Each row of a before or after table is a point. The points were changed in one or more steps. Then noise was added and the rows were shuffled. The steps act on columns, c1 being the first. Name the steps. A step turns or swaps two columns, mirrors them in a line or flattens them onto one, adds a multiple of one to another, or multiplies or shifts one. Angles are multiples of 10 degrees, from the lower column toward the higher: turns from -170 to 170, lines from 10 to 170 but not 90. Use the fewest steps. Two steps may share a column if one is a turn and the other turns, adds or multiplies; they go together, in the order done. Otherwise the lowest column goes first.
(in the rows, 128 means zero)

Before (14 x 3):
[[140 128  98]
 [155 132 157]
 [116 134 140]
 [ 69  95 152]
 [179 125 109]
 [117 126 126]
 [137 163 148]
 [116 133 135]
 [136 143 178]
 [163  72 113]
 [125  77 102]
 [153 140 102]
 [105 138 158]
 [180  68 102]]
After (14 x 3):
[[128 131 127]
 [171 183 113]
 [135 188 122]
 [163 110 105]
 [153 143 153]
 [143  89  91]
 [145  86 128]
 [115 105 107]
 [127 123 127]
 [ 79 147  93]
 [187 139 142]
 [187 194 124]
 [163 132 159]
 [128 115 123]]
Steps: shift c1 by 10; turn c2 and c3 by 150 degrees

Before (8 x 6):
[[171 109 138 118 153 110]
 [165  91 151 131 122 127]
 [188 120 123 116 105 119]
 [113 145  88 124 149 166]
 [158 176 108 152 128 149]
 [127 163 116 128 127 179]
 [105 148 114 131 146  74]
 [152 104 118 148 132  91]]
After (8 x 6):
[[187 131 119 117 134 115]
 [111 169 113 139 180 190]
 [165  86 114 118 151 126]
 [105 150 132 141 177  42]
 [152 115 103 144 161  68]
 [128 159 146 139 157 210]
 [170 113 120 111 184  99]
 [157 162 151 166 157 163]]
Steps: turn c2 and c3 by 50 degrees; turn c2 and c4 by 20 degrees; shift c5 by 30; multiply c6 by 1.6

Before:
[[124  81 104  29 101 121 102  85 175  77 138]
 [156 107  96 143 129 123 126 103 134 119 229]
 [119  77 126 123 134 146 127  89 102 113 121]
 [113 119 133 114 171 137  69 130 122 124 103]
 [ 91 114  99  82 131 123 138  87 119 113 110]
 [147 122 111 128  98 116  94 104 111 109 104]
 [150 120 132 157 114 168 136  98 132 100 101]
 [106  81 130 153 106 123 119  86 132 120 102]
 [140 120 155 159  91 113 133 110 120  86 145]
 [138 116 110  73  92 131 144 205 176 122  90]
 [117  99  99 131 206 120 134  97 117 121 101]
 [134 105 100 158 151 128 137 144 109 100 104]
 [124 120 117 155 107 145 113 220 126 106 120]
 [148  62 169 127 103 147 141  86 108 117 104]]
After (14 x 11):
[[118 116 101 128  49 101 133  99 116 126 100]
 [120  80 128 121 123 101 126  82 120 127 121]
 [106 102 132 156 151  89 120  98  97 129 102]
 [ 94 123  96  79 125 112 137  90 108 127 109]
 [126 108 104  31 154  89  99 124  66 129 139]
 [149  70 171 130 155  92 140  83 116 129 105]
 [142 134 151 160 164 113 134 108 123 126 145]
 [137 119 109  74 165 122 141 220 142 126  90]
 [147  91 133 158 139 147 132 109 105 127 101]
 [114 116 134 115  83 128  69 126 134 126 101]
 [136 111  99 159 105 109 137 130 154 129 105]
 [148 135 108 127 159 117  93 101 125 127 104]
 [155 117  95 143 125 108 126 111 109 128 226]
 [123 114 117 155 151 135 114 200 187 127 119]]
Steps: turn c2 and c6 by 50 degrees; multiply c5 by -1; mirror c8 and c9 in the line at 20 degrees; multiply c10 by 0

Before:
[[106 108 131 195 147 101 127 118 191 140 149  95 139 121 108  77 131 111]
 [151 116  68 103 137 100 127 119 176 141 138 108 130 113 158 139 128 134]
 [156 156 135 103 183 132 136 170 152 137 142 121 137 114 177 110 109 104]
 [147 150 134 158 156 161 142 134 103 152  38 108 135 137  81 150 139 129]
 [151 139 130 161 177 104 139 159 178 179 130 178 124 133 171 149 115 100]
 [113 152 138  97 145  97  87 134  97 170 138 126 168 120  63 132 156 136]
 [150 144 154  98 176 107 104 118 168 136 128  91 131 141  96 138 110 116]
 [104 109 151 108 134 107 136 140 169 137 104 117 141 108 156 133 198 166]]
After:
[[104 108 151  98 136 105 125 139 169 157 123 118 142 106 155 133 197 166]
 [152 117  69 116 128 101 114 119 176 146 151 107 131 113 158 139 129 136]
 [148 149 134  92 151 160  93 134 102 151  40 108 135 136  82 151 139 130]
 [151 138 132 154 155 103  62 159 179 166 107 175 124 132 172 149 115  99]
 [151 143 153 104 123 106  43 117 168 130 148  90 130 144  95 138 107 117]
 [114 151 136 110  96  97  79 133  97 175 155 126 167 120  63 131 156 136]
 [104 109 131 194 132 100  99 118 190 131 100  96 140 122 107  77 129 111]
 [156 157 133 118 155 132  50 169 152 126 155 122 137 113 176 111 109 104]]
Steps: turn c4 and c11 by -40 degrees; turn c5 and c7 by -70 degrees; multiply c7 by 1.6; add 0.5 times c18 to c10

Before, 13 rows:
[[155 125 110  86 127 131 158 165 133 125 133 104 142  92 114 126 130 155
  144 145  80  56 145 167  91 147 148 112 122 123 142 162]
 [ 91 107 161 139 117 104 159  95 116 126 145 110 138  98 125 131 122  85
  117 100 123 111 125 152  99 123 149  86 141 149 126 144]
 [135 136 161 150 110 134 138 113 126 110 111  99 135 156 102   7 159 146
  141 112 134 126 130 107  92 102  99 109 111 141 128 127]
 [140 122 155 127 139 131 157 172 157 141 135 116 136 135 103 141 135 107
  145 182 119 126 110 143  93  90 147  87 129 142 132 144]
 [146 125 127 140 104  78 127  99 116 133 113 106 123 100 129 122 148 123
  127 116 131 149 149 106 106 149  71 148 168 144 124 145]
 [157 135 133 124 100 133 153  97 124  91 116 108 140 117 112 133 107 115
  112 135  93 116 122 111 140 108 107  98 133 102 152 126]
 [153 118 135 154 133 115 125 122 116 126 144 120 142 140 141 105 105 149
  192  93 124 134 146 139 131 148 123 142 126 134 122 168]
 [112 118 160 152 139 127 132 112 157 136 140 145 124 117 169 134 130 113
  153 157  85 145 138 146 105 139 129 143 101 148 134 131]
 [111 116 128 133 110 132 120 109 112 133 116 147 140 154 108  41 103 154
  114 126 121 146 149 109  97 135 148 104 103 111 121 155]
 [156 123 158 129 117 129 157 194 121 114 111  99 115 119 116 124 242 145
  154 107  57 134  79 153 110 123 145  95  99 149 130 154]
 [154 122 151  59 123  94 144 104 128 126 140 130  75  90 102 131 106 155
  137  92 122 147 140 138 204 102  63 102 101 142 125 165]
 [138 128 160 151 141 133 126 105 166 135 129 110 114 149 119 117 132 147
  116  95 133 137  92 116 174 155 138 113 197  99 248 130]
 [150 119 113 102 140 129 153 103 153 140 126 122 108 136 111 137 104 154
  115 205 133 122 109 108 107 122 146 113 122 147 140 120]]
After (13 x 32):
[[158 125 139  88 124 133 158 167 135 125 134 104 144  94 116 128 129 146
  143 151  79  53 141 168  90 150 144 116 121 126 140 158]
 [108 120  94 150 139 128 136 115 176 136 137 144 121 119 167 130 129 155
  146 114  85 147 141 148 105 138 126 133 103 157 133 134]
 [154 121 116 100 139 129 153 104 168 143 128 125 106 132 111 141  98 204
  114 155 136 126 110 105 108 123 146 116 123 117 141 122]
 [143 125 104 127 137 126 157 169 175 142 138 115 135 138 105 142 137 185
  145 102 119 120 110 142  93  90 161 108 132 163 132 145]
 [135 136 103 151 112 136 142 114 125 113 105 102 136 156  99   9 157 114
  139 144 141 126 127 106  95 102 117 132 114 156 131 127]
 [157 122  95 126 115 133 155 196 119 110 112  97 120 117 118 122 239 108
  154 145  53 137  80 154 115 121 152 108  97 164 132 155]
 [ 89 105  94 138 117 101 158  94 110 124 146 107 139  97 126 129 125  99
  116  85 124 109 124 150 101 122 163 105 143 165 120 141]
 [152 124 105  59 127  90 143 105 128 125 142 128  72  89 102 125 106  93
  130 157 122 143 139 139 206 106  92 151  97 149 128 168]
 [115 121 141 134 115 130 126 110 102 133 117 147 138 155 111  42 106 122
  114 157 116 150 149 109  92 139 151 111  98 129 121 157]
 [149 123 109 140 108  77 126  98 108 127 112 107 124 102 132 124 147 118
  132 125 133 150 146 105 103 154  75 155 165 119 124 147]
 [152 115 123 151 136 115 126 121 108 122 147 117 145 140 142 104 107  89
  194 150 120 135 143 143 134 147 121 133 124 135 121 164]
 [137 127 143 152 142 134 121 105 187 136 129 106 112 152 119 120 132  97
  113 145 135 137  90 110 175 151 141 121 194 164 252 135]
 [159 134 145 122 100 132 153  95 121  88 115 107 137 116 114 138 107 132
  113 120  97 117 126 112 141 105 125 133 131 153 148 127]]
Steps: turn c3 and c30 by 110 degrees; add 0.5 times c7 to c30; multiply c9 by 1.6; swap c18 and c20; flatten c27 and c28 onto the line at 150 degrees

Before, 12 rows:
[[125 176 135 145 202 118 105 130  88 131 125  99 143 130 151 143 106 102
  143 108 177 133 157 121  85  94  92 113  87  46 159 148 109 120 163  72
  120 152  97 123 161  75 160 136 121 198 134 180 139  59  98 139 119  93
  115 118 139  95 166 161  95 115 123 104]
 [109 117 115 150 131 130  85 122 160 152 131 140 128 126 137 135 147 105
  170 127 115 206 104 121 176 150 144 103 119 148 125 102 126 131 125 150
  161 141 118 112 144 111 105 138 117 142  79 142 210 159 185 168 124 107
  168 157 103 153 142 165 127 121 139 144]
 [168 151 130 146 145 183 163 130 146 108 120 120 128 131  96 145 160  99
  138 121  98 131 136 145  77  94 111 135 121 112 101 147 129 142  93 100
  131 142 104 152 135 115 123 162 139  94  72 183 175 108 135 113 164 114
  128 143 113 167 143  90 160 106 155  87]
 [138 131 145 127 114 108 162 105 116 131  42 106 144 130  95 132 143 146
  155 155 142 128 140  81 117 116  98  95  81 112 145 106 162 141 111 104
  120 172 121 173 108 184 103 180 143 178 100 140 114 100 213 151 137 145
  142 133 166 112 147  85 127 114 125 160]
 [119 111 146 106 118  65 163 107 141 129 161  95 137  96 158 169  93 105
  112 105 157  71 118 123 103  91 108 184 100  72 150  94 125 125 120 169
  166 131 141 160 133 160 151 154 175 167 152 106 122 140  93 110 133 152
  127 113 110 146 165 138 129 145 133 127]
 [110 122 134 126 106 169 135 136 145 127 114 120 143 163 122  83 124 129
  124 140 168 108 104 144  45 135 175 167  82 151 143 129 137 131 137 144
  134  90 154  85 118 116 149  95 142 153 142  79 135 121 154 182 172  72
  129 135  88 138 170 157 121 126 166 126]
 [129 128 121 132 146 108 134 153 137 144 142  72 178 117 136 143 103 108
  171 124 137 143  96 116  91 141 118 190 135 139 126  82 123 108  96 155
  102 152 119 116  75 133 133 104  89 171 105 171 166 124 158 152  83  99
  122  84 106  62 131 155 187 133 141 113]
 [124 154  92 119 172 159 151 115  77  78 157 131 149 171 123 150 112 139
  146 111  85 113 197 115  82  75  98 177  97 117 139 106 189 124 108 123
  116 163 125 109 109 103  95 118 166 175 107 119 120 166 158 135 179  93
  103 176 151 112 163  93 138 168  88 117]
 [139  99 123  89 124 132 118 101 180 123 124 132 120 121 129 116 142 155
  143 138 153 156 153 105 129  77 143 151 164 125 121 114 169 116 138 109
  143 164  83 138  72 122  93 148 161 114  87 115 117 179 192  88 176 133
  100  77  88 126 175 101 117 118 127 126]
 [142 150 142 127 203 128 148 149 168 115 142 153 129 166 144 118 127 123
  199 136 139 119 171 124  88 103 106 102  64 107 160 119 104  65  85 161
  181  87 143 170  48 128 142 109 192 152 122 163 139 142 142 110 137 132
  159 161 103 117 132 160 102 192 123  85]
 [160 120 159 126 136 139 153  73 118 118  80 166  92  98 160 103  99 121
  143 108 114 122 134 151 122  72 125 100  55 166 123 164 110 132 132 111
  154 101 155 177 103 122 121  98 123 160 133 141 155 125 139 138 146  97
  128  92 169 103 115 136 133 150  89 135]
 [ 96 140 136  63 149 167 131  87 162  88 120 122  90 125 168 123 121 114
  149  96 146 103 172 105  90 158 117 131 132 136 116 111 109 117 128 123
  162 139 160 158 125 122 131 160 124 108 132  94 148 146 156 142 107 166
   75 126  43 144 123 163 129 155 117 160]]
After, 12 rows:
[[117 113 147 106 119  64 164 106 143 130 159  95 136  95 160 167  91 107
  112 105 158  74 117 124 101  91 105 183  99  72 160 102 127 125 103 168
  164 133 139 170 150 161 151 155 175 167 153 106 130 141  94 108 133 130
  125 113 109 146 163 139 128 145 131 126]
 [140  99 124  89 126 133 119 102 180 121 125 131 119 122 131 115 140 153
  144 141 154 157 153 106 130  80 142 152 165 126 132 127 169 116 126 108
  143 165  84 145 112 123  91 148 163 114  86 116 128 177 192  85 175 138
  101  79  87 127 175 102 115 117 127 127]
 [141 149 141 127 204 130 148 152 167 114 143 154 129 167 143 120 128 122
  197 137 137 121 172 124  89 102 106 103  66 109 153 109 106  64 108 161
  180  86 142 180  66 127 142 107 191 155 121 162 147 154 140 113 137  88
  161 160 101 117 132 159 101 193 126  85]
 [ 98 141 135  64 149 170 131  87 160  87 120 125  90 125 167 126 121 114
  148  96 147 103 174 104  92 157 116 131 133 136 132 129 108 117  93 124
  162 141 162 170 110 121 132 160 125 108 130  95 142 142 156 150 107 143
   74 127  44 143 126 164 130 156 117 160]
 [130 129 121 133 145 108 134 153 138 143 142  72 180 116 135 141 103 107
  170 123 138 144  96 119  92 141 116 191 133 139 150 108 123 108 144 154
  104 154 121 125  53 133 133 102  88 171 104 170 156 133 159 164  82  86
  122  85 105  63 131 157 185 131 140 112]
 [110 115 114 150 134 130  84 124 160 151 131 140 127 128 135 134 147 105
  170 128 114 205 105 123 176 148 144 102 116 150 140 118 125 131 150 149
  162 141 118 121 103 111 103 139 116 143  79 143 192 163 185 192 124 118
  170 156 102 155 144 167 125 121 141 144]
 [123 154  92 119 172 160 153 114  78  77 158 132 150 170 126 147 112 139
  146 110  84 115 197 116  81  76  98 179  97 118 145 115 190 122 154 125
  116 162 124 121 102 103  95 118 166 177 105 119 117 176 159 130 179  98
  104 176 152 113 162  91 138 168  88 117]
 [136 132 145 125 113 106 161 106 117 133  41 106 145 132  94 130 144 147
  154 154 142 128 138  83 118 115  98  94  85 110 147 111 163 142 107 105
  120 171 119 183  82 184 104 182 141 178  99 140 106 102 214 143 139 118
  141 133 167 111 148  84 127 114 124 159]
 [111 123 133 126 106 171 136 137 146 126 114 120 143 164 121  83 125 129
  123 142 169 108 103 145  44 134 176 168  83 150 136 119 137 132 181 145
  133  91 154  94  64 117 148  97 141 154 141  81 116 127 157 182 173 118
  132 136  87 137 170 158 120 126 164 127]
 [162 118 160 127 137 140 154  74 118 117  80 165  93  97 161 104 101 121
  143 108 112 121 132 151 126  71 126 100  56 167 109 146 111 133 157 113
  154  99 155 188  92 121 119  97 121 162 133 140 149 127 140 147 147 120
  128  92 167 103 114 136 134 149  90 135]
 [169 152 131 147 145 183 163 129 145 107 121 121 128 132  96 146 159 100
  139 122  97 131 137 146  78  95 112 135 122 113 102 150 127 141 129 100
  132 141 106 161 152 116 125 161 141  93  73 184 177 118 136 129 164  89
  129 144 115 169 143  91 163 106 155  85]
 [124 174 135 145 203 116 105 129  86 130 125  99 143 129 151 144 107 102
  144 110 177 133 157 122  85  96  91 112  89  48 134 121 109 119 171  73
  121 152  97 135 150  75 160 134 122 199 135 180 133  54  96 144 120 149
  115 118 140  95 167 160  96 117 123 105]]
Steps: flatten c31 and c32 onto the line at 140 degrees; turn c35 and c54 by 70 degrees; add -0.3 times c54 to c50; shift c40 by 10; add -1 times c52 to c41; turn c49 and c52 by 20 degrees
